Rows are points. Each table stands for the endless flat space through its points: a line for two points, a plane for three, and so on. Write the one point that lies in both, or say that there is none.
In the rows, 128 means zero.

First (3 x 4)
[[143 136 153 117]
 [143 110 122  74]
 [121  98 128  88]]
Second (2 x 4)
[[137 120 151 116]
 [123 112 135 110]]
They share: no point

First (3 x 6)
[[106 119 178  88 132  94]
 [109 104 151 115 126 115]
 [130 104 152  79 114 132]]
Second (3 x 6)
[[108 106 180  93 127 145]
 [107 119 161  94 134 131]
 [120  76 177  95 113 152]]
They share: no point

First (2 x 8)
[[112 124 119 140 159 113 144 144]
 [ 88 118  98 119 156 122 126 141]]
Second (3 x 8)
[[106 103 120 100 146  90 139 124]
 [ 86 143  80 130 151 135 139 169]
 [ 86 149  70 108 134 122 153 178]]
They share: [ 96 120 105 126 157 119 132 142]

First (2 x 9)
[[152 132 112 126 130  87 159 109  87]
 [161 131 120 117 137  81 161 113  80]]
Second (2 x 9)
[[141 125  91 148 107 103 156  93 106]
 [120 152 106 136 134  91 153 117  91]]
They share: [134 134  96 144 116  99 155 101 101]

First (3 x 12)
[[ 98 131 129 167 105  96 118  93 170 118 166 108]
 [136 138 154 146 107 107  88 109 129 113 132  88]
 [138 117 145 139 127  70 124 129 132 140 156 112]]
Second (3 x 12)
[[122 133 169 124 102  92 117 136 124  96 136 114]
 [117 152 145 162  85  89  82 100 131 128 120 102]
 [113 163 165 149  77  88  96 123 117 106 110 119]]
They share: no point

First (2 x 14)
[[ 98 120 103 154 158 121 101  87 155  93 127 131 140 130]
 [110  92  71 174 142  93 129 115 183 117 115 135 160  94]]
Second (2 x 14)
[[ 95 119  94 164 156 112 110 103 167 103 116 137 137 130]
 [113 101  97 149 150 118 104  76 152  91 140 122 161 103]]
They share: [101 113  95 159 154 114 108  94 162  99 124 132 145 121]

First (3 x 18)
[[105 125 129 102 132 170 129 147 136 143 134  95 113  71 107 150  60 124]
 [129  97 125 102 164 162 105 123 124 119 162 123 125  71 103 114  92  88]
 [ 75 166 116 108 110 162 114 150 151 143  99  87 113  95 133 186  71 145]]
Second (2 x 18)
[[103 159 125 114 146 168  78 148 128 121 104  92 124  91 148 147 103 118]
 [ 83 131 101 102 122 144 114 116 156 129 136 124 120  99 112 171  87 118]]
They share: [ 93 145 113 108 134 156  96 132 142 125 120 108 122  95 130 159  95 118]

First (3 x 20)
[[ 93 131 118 112 112 102 163 150 161 161 105 118 103 155 102 108 119 115
  125  93]
 [ 93 123 118 132 118  84 151 144 155 169  73 110  99 125 104 106  95  91
  123 117]
 [120 121 145  98 112 120 163 138 158 159 110  99 107 167  91  89 122 130
  136  81]]
Second (3 x 20)
[[104 130 142  87 126 103 155 141 177 167 117 130 116 180  88  77  94 112
  157 101]
 [ 90 116 112 154  84 115 147 152 138 170  83  89 105 134  84 120 132 107
  103  93]
 [ 94 144 136 122 120  91 151 124 162 170 103 117  97 154 104  88 104 123
  127  85]]
They share: no point

First (4 x 24)
[[ 85  85 161 152 158 145 152 148 125  94 118  86 163 130  79  79 117 116
  113 110  93 117 123  96]
 [ 92  85 151 136 149 141 160 124 114  94 124  95 175 109  89  85 105 130
  127 103  97 101 142  92]
 [110 105 143 172 131 163 172 128 148  86 146  93 155 145  91 101 135 164
  109 151 107 103 150 148]
 [110  93 133 131 130 144 177  94 113  90 141 107 184  97 102 100 102 164
  137 113 107  79 172 110]]
Second (2 x 24)
[[108 100 147 147 141 147 154 120 126 100 135  96 155 117 106  83 117 151
  140 130  86 105 152 102]
 [ 80  92 143 119 149 147 186  96 126  68 111  60 175  81  74 115  85 139
  112 110 110  93 128 130]]
They share: no point

First (2 x 24)
[[165 146 110 113 118 131 118 118 170 112 108 159 140 141 144 130 116 148
  134 125 108 140 134 139]
 [179 130 116 121 136 123 128 110 184 102 114 157 146 151 134 148 126 156
  124 139  96 148 150 145]]
Second (2 x 24)
[[143 146 111  98 105 124 117 112 172 117  95 156 149 148 135 111 107 142
  138 119 111 136 112 141]
 [167 152  84 107 126 148 126 139 163 111 119 156 125 130 159 123 131 169
  129 110 108 115 130 129]]
They share: no point

First (4 x 24)
[[170  70 141 153 153 151 167 120 130 114 136  92  94 123 125 187 127 107
   84 175 114 113 137  96]
 [120 112 165 139 127 132 170  99  98 103 118 119 118 129 127 162 105 125
   95 143 122 145 109 133]
 [ 96 156 173 151 141 136 172  81  76 117 136 161 138 111 137 126  93 167
  123 105 152 147  79 145]
 [138 127 180 157 169 144 194  99  86 118 172 137 142 102 157 153 114 116
  125 155 149 106  91 124]]
Second (2 x 24)
[[118  94 156 137 149 149 146 120 129 122 124 110  97 117 123 167 119 158
   67 150 106 114 126 104]
 [134  98 146 149 147 149 154 110 121 120 126 116  99 119 121 163 115 150
   85 142 120 126 122 108]]
They share: [142 100 141 155 146 149 158 105 117 119 127 119 100 120 120 161 113 146
  94 138 127 132 120 110]

First (4 x 24)
[[136 140 119 107 131 155 138  88 134 110 121 139 169 154  74 146 111 138
  163 140 138 155 106  88]
 [138 138  95 113 121 161 158 108 126 126 111 115 161 172 108 134  85 132
  183 146 158 133 112  72]
 [123 134  78 117 110 173 169 126 117 142 105  89 160 192 130 127  67 139
  203 158 185 110 119  49]
 [143 141 111  96 139 149 135  89 133 122 110 122 179 159  89 160  92 133
  190 152 151 145 107  75]]
Second (2 x 24)
[[128 126 130 126 134 154 174  97 153 119 103 138 170 172  70 142  76 136
  158 136 124 164  89 122]
 [164 146  94 118 118 154 158 101 125 107 123 142 142 152 106 118 108 116
  154 124 132 148 113  90]]
They share: [155 141 103 120 122 154 162 100 132 110 118 141 149 157  97 124 100 121
 155 127 130 152 107  98]

First (3 x 24)
[[160 108 158 145 116 113 138 148  94  89 136 121 100 128 145 136  80 168
  133 101 163 114 132  93]
 [158 110 168 146 115 105 133 151  94  90 123 116 113 131 153 126  67 173
  144 102 175 119 141  96]
 [161 109 130 151 112 137 144 136  99  92 171 130  70 126 130 162 115 154
  106 102 130 105 114  93]]
Second (4 x 24)
[[156 113 115 141 112 103 174 120  86  91 187  95  67 120 156 169  95 172
  102 106 145  93  79  96]
 [154 116 132 145 100 101 150 128  96  83 176 115  70 136 149 162  92 164
  117 113 145 106 106  99]
 [167 120 133 177 123 165 113 144 117 121 139 110 115 112 157 145 100 147
  110  91 143 109 156 118]
 [168 117 117 163 126 145 140 134 106 113 161  97  97 104 162 159  97 154
   98  92 143  95 123 112]]
They share: [154 118 142 161 104 129 130 136 104  99 154 119  92 136 147 148  98 160
 123 107 145 116 132 105]

First (2 x 24)
[[ 83  97 136 121 176  89 150 127 134  97 143 117 122 169 125 155 110 124
  143 151 130 144 153 165]
 [ 99 115 140 115 166  95 144 139 126  95 127 111 104 151 137 161 112 140
  133 139 124 128 153 153]]
Second (5 x 24)
[[ 79 126 124 108 153  74 139 153 130  92 129 110 105 130 139 174 109 162
  102 149 131  94 157 127]
 [113 143 149 132 157 110 140 149 150  93 142  97  78 128 143 159 107 157
  129 125 112 115 175 127]
 [127 143 153 103 133  95 152 152 102  96 103 136 116 138 172 209 115 120
  113 142 140 129 147 156]
 [ 92 151 136 118 140  86 156 172 143  94 146  99 101 127 152 182 104 163
  116 142 130  99 168 129]
 [ 64 121 117 127 172  80 125 146 163  89 154  86  79 121 115 138 104 189
  106 140 112  80 176 102]]
They share: [107 124 142 112 161  98 141 145 122  94 119 108  95 142 143 164 113 148
 128 133 121 120 153 147]

First (5 x 24)
[[ 97 133 149 110 137  89 151 107 138  89 114 120 144  98 188 135  90 127
   91 103 116 114 163 118]
 [118 151 175  85  83  90 155 142 148  99 115  96  73 106 124 130 101 177
  161 126 125 156 100 126]
 [100 113 140 106 113  82 140 121 136  83 115 117 125  93 165 143 101 125
  119  98 119 117 145 109]
 [ 95 137 150 117 113 102 147 123 157  94 131 114 108 115 163 131  88 136
  134 107 105 114 140 116]
 [109 151 150  91  93  93 158 120 152  87 114 111  92 109 139 122  98 157
  139 113 114 145 114 111]]
Second (3 x 24)
[[ 96 102 153 115 105  96 132 138 152 103 118 117  95 110 172 145  90 130
  143 102 108 119 134 109]
 [102 110 137 111 113  82 140 124 148  99 124 105 103 106 160 157  94 140
  127 112 116 103 136 117]
 [ 89 116 169 123  97 109 128 151 148  87 131 123 109 104 162 125  96 115
  165  89 106 127 141 109]]
They share: [ 97 115 149 116 107  92 136 134 147  92 129 111 108 104 158 144  96 130
 142 103 113 111 139 115]

First (4 x 24)
[[118 148 111  95  68 131 153 121 169  80 107 111  64 151  63 153 115 148
  138 135 172 112  56 118]
 [115 124 114 110  95 116 129 124 166 104  86 138  91 166  84 126  94 136
  144 126 151 109  68 124]
 [123 141 110  96  94 149 175 118 155 132 116 133 136 183 116 122 116 175
  104 156 137  77 110  89]
 [ 86 140 117  86  90 166 175 140 134 129  98 136 132 136 106 129  89 124
  105 115 150 110 117 110]]
Second (2 x 24)
[[100 127  91  88 110 123 169 132 125 135  92 145 110 173  90 148  74 154
  130  98 175 131 115 101]
 [100 130  99  90 104 132 167 132 132 131  94 142 114 166  94 141  81 148
  125 107 166 122 111 104]]
They share: [100 136 115  94  92 150 163 132 146 123  98 136 122 152 102 127  95 136
 115 125 148 104 103 110]

First (2 x 24)
[[147 143 152  98 132 150 115 111 121 157 149  94 113  96 141  91 138  87
  170 157 158 119 140 105]
 [155 149 158  94 146 132 129 121 107 145 145  82 127  78 157  85 134  77
  184 165 150 137 136 103]]
Second (4 x 24)
[[106 111 147  88 127 124 140 136 123 184 150  93  88 121 143  63 127  68
  165 152 139 101  93 116]
 [126 136 172 128 142 159 115  91 128 159 160 108 108  96 108  78 162 103
  135 182 159 141 138 121]
 [153 163 154 124 126 170  79  73 139 136 161 125 136 116 126 101 171  89
  167 181 188 122 173 123]
 [101 114 153 100 131 123 136 126 126 177 155 102  96 125 137  58 140  66
  161 167 144 110  96 126]]
They share: [143 140 149 100 125 159 108 106 128 163 151 100 106 105 133  94 140  92
 163 153 162 110 142 106]

First (2 x 24)
[[154 156 107 142 155 110 162  89 148  92 113 159 128 116 119 172 130 155
  107 126 119 129  97 111]
 [145 151 109 149 148 102 154  95 154  94 108 160 121 124 122 163 123 153
  116 124 120 126 103 117]]
Second (4 x 24)
[[156 164 111 166 157 107 154  81 170  97 119 155  93 116 134 165 104 164
  105  99 114 141 123 117]
 [166 171 115 162 152 101 159  72 173  89 115 162  85 107 141 169 115 175
  103  99 120 148 135 123]
 [106 125  99 168 156 112 131 128 151 120 115 140 138 159 104 142  83 118
  131 122 103 102  73 105]
 [138 141 133 167 132 106 139 101 185  98  89 158 119 106 133 157 125 169
  132 142 126 118 119 132]]
They share: [136 146 111 156 141  94 146 101 160  96 103 161 114 132 125 154 116 151
 125 122 121 123 109 123]

First (4 x 24)
[[146 190 139 143 174  95 125 138  53 106  96 148 126 137 110 163 146 181
  109 169 121 171 142 143]
 [152 175 124 143 150  83 152 138  71  85 120 133 132 140 128 154 122 166
  133 145 139 150 118 170]
 [141 144 151 115 147 106 133 124  92 136 124 108 156 160  89 162 169 153
   81 172 100 144 143 120]
 [135 150 176 117 130 116 108 116  83 141 112 102 161 151  65 161 178 159
   73 176  85 146 142  94]]
Second (6 x 24)
[[123 143 120 142 122 105 170 133 109 142 138 114 157 159 104 155 156 135
  108 146 115 143 142 127]
 [168 161  93  96 153 134 184 111 145  84 160 153 145 146 118 156 142 124
   87 139  96 140  92 164]
 [172 148 105 122 124 130 189  99 142  89 157 144 133 145 112 154 146  94
   72 146 110 142  81 146]
 [150 124 140 121 135  84 172 134 120 105 151 116 118 165 122 131 168 136
   88 157 125 135 117 149]
 [164 131 144 152  86  77 172 160  79 148 161  93 135 184 141 171 159 116
  100 188  94 100 157 142]
 [213 114 157  90 178  66 135  94  74  73 130  77 147 170 119 176 125 129
   66 190 157 125  88 183]]
They share: [148 138 128 117 147  93 160 130 102 119 140 108 153 164 114 158 149 145
 101 157 120 135 131 151]

First (4 x 24)
[[137 114 102 136 103 137  87  93 174 122  77 119 137 104 133 163  97 166
  154 131 108 156 157 100]
 [179 108 102 122 107 121 111  91 168 160  99 157 119 122 151 105  97 128
  148 111 150 114 143 116]
 [135  98 110 124 113 141  89  95 166 136  77 129 117 110 137 163 105 158
  172 141 122 152 135 104]
 [190 129  86 147 131 137 141  70 193 145  86 170 136 133 166 122  71 141
  171  81 129 125 158 124]]
Second (3 x 24)
[[175 122  96 151  91 132  79  71 141 128 119 159  93 137 140  91  81 166
  131 120 128 115 125  82]
 [184 110  84 148 106 126 106  77 159 131 104 141 117 110 167  97 105 154
  128 135 137 115 122  97]
 [162 114 112 136  82 134  66  83 137 137 116 165  87 140 125 103  75 152
  144 111 133 121 136  87]]
They share: no point

First (3 x 24)
[[145 130  80 116  79 100  80 155 140 106 141  74 192 126 120 114 106  95
  164 146 147  72 102 101]
 [145 110  93 121  91 119  75 149 129 107 148  96 176 122 133 115  99 103
  149 140 151  99 113 110]
 [127  66 121 117 115 159  97 161 139  87 128 142 136 136 149 143 101  99
  125 146 173 153 127 104]]
Second (2 x 24)
[[113  90 105 118  97 130  99 169 128  89 128 130 141 130 149 128 120  97
  147 128 175 116 115 121]
 [141 106  89 102  97 134  99 141 164 101 128 106 169 150 129 148  92  81
  139 152 155 108 107  89]]
They share: no point

First (5 x 24)
[[175 100 175  75 151 118 134 110 124 139 103 181 115 140 146 173 142 180
  129 138 101 164 144 103]
 [172  94 171  71 165 122 130 107 108 105  94 186 114 142 156 171 158 165
  143 127  77 159 136 110]
 [166 136 156  92 102 113 157 122 129 186 148 153 135 121 129 150 134 186
   98 151 155 159 169  95]
 [151 117 111 119 102  73 145 100 106 184 140 175 112 171 106 108 123 171
   94 174 133 146 140 108]
 [117 144  85  89  77 116 204 114  58 161 181 113 139 102 116 119 162 128
   67 164 129 130 206 127]]
Second (4 x 24)
[[153 110 133  89 152  95 129 114  63 155 158 150 118 181 104 113 150 200
  144 165 174 154 165  72]
 [150 120 150 132  85 139 159 120 103 178 134 150 146 122 130 114 111 132
  104 145  88 133 151 105]
 [135 100 149  95 138 105 127 114  59 153 160 148 122 171  98 109 132 182
  140 165 156 150 177  62]
 [160 115 120  77 160  84 134 110  68 148 154 155 111 182 110 124 166 207
  139 165 178 158 161  85]]
They share: [150 118 128  92 117 105 157 108  95 150 136 160 122 138 128 136 147 158
 104 153 114 147 159 113]

First (4 x 24)
[[124 103  95 150 122 145 169 124 179  88 155 129 130 115 141 147 140  98
  135 147  83 128 149 132]
 [152  87  99 115 151 169 190 141 174 104 165 135 131 126 149 156 123 114
  151 115  84 132 175 143]
 [129 158 146 145 138 113 124 169 134 108 156 156 161  61 105 159 145  90
   89 190 115 116 122 122]
 [138  90 130 120 132 171 172 145 154 121 138 143 146 116 117 145 114  92
  135 120 122  89 161 100]]
Second (4 x 24)
[[143 134 137 116 128 132 160 131 145 101 145 151 159 102  84 153 143  87
  116 162 116  99 140 107]
 [116  97 151 129 137 126 154 158 143 109 141 141 141  89  76 148 152 111
  118 176 112 101 161 145]
 [144 123 113 123 133 142 168 130 159  97 167 141 145 103 126 158 142  91
  118 144 110 117 129 117]
 [136 126 142 116 123 122 161 126 153 101 152 145 149 100  85 155 159 101
  116 170 115 107 139 117]]
They share: no point

First (3 x 24)
[[123  95 121 147 103 101  82 108 149 111 119 104 144 139 155 144 172 127
  145 157 128 171 115 144]
 [117  93 131 159 113 103  92 120 155  95 117 120 134 125 167 162 182 133
  131 167 112 155 101 130]
 [144 117 146 186 104 109 116 111 143  86  93 129 128 152 155 180 164 121
  128 149 121 128 110 103]]
Second (2 x 24)
[[165 118 132 177 107  80  99  84 111 104 101 126 127 167 129 123 146  95
  141 155 118 173 104 145]
 [123 106 120 141  77 128  87 108 165 122 107  78 163 161 153 171 164 137
  159 125 166 149 152 121]]
They share: [144 112 126 159  92 104  93  96 138 113 104 102 145 164 141 147 155 116
 150 140 142 161 128 133]

First (3 x 24)
[[105 105 144 158  56 137 144  99 107 102 159 113 154 116 166 148 159  81
  173 171 138 174 169  88]
 [100 125 124 153  91 127 114 139  77 102 119  98 129 121 151 143 149 116
  133 171  93 139 149 123]
 [ 97 125 123 157  68 131 127 123  85 101 136 107 135 128 165 147 150 107
  146 176 103 160 164 105]]
Second (3 x 24)
[[140 122 169 131 109 117 114 105 106 103 120  92 142  98 159 117 160  98
  130 186 136 147 120 111]
 [ 88  80 159 139  89 137 166 117 124  77 178  80 168  68 123 141 174 110
  188 128  94 115 170 111]
 [ 97  87 163 135  93 133 160 113 124  79 171  80 165  70 129 135 173 110
  179 137  99 119 162 110]]
They share: [112 101 150 151  95 131 124 123  97 104 133  98 147 101 141 141 159  92
 155 161 127 139 143 117]
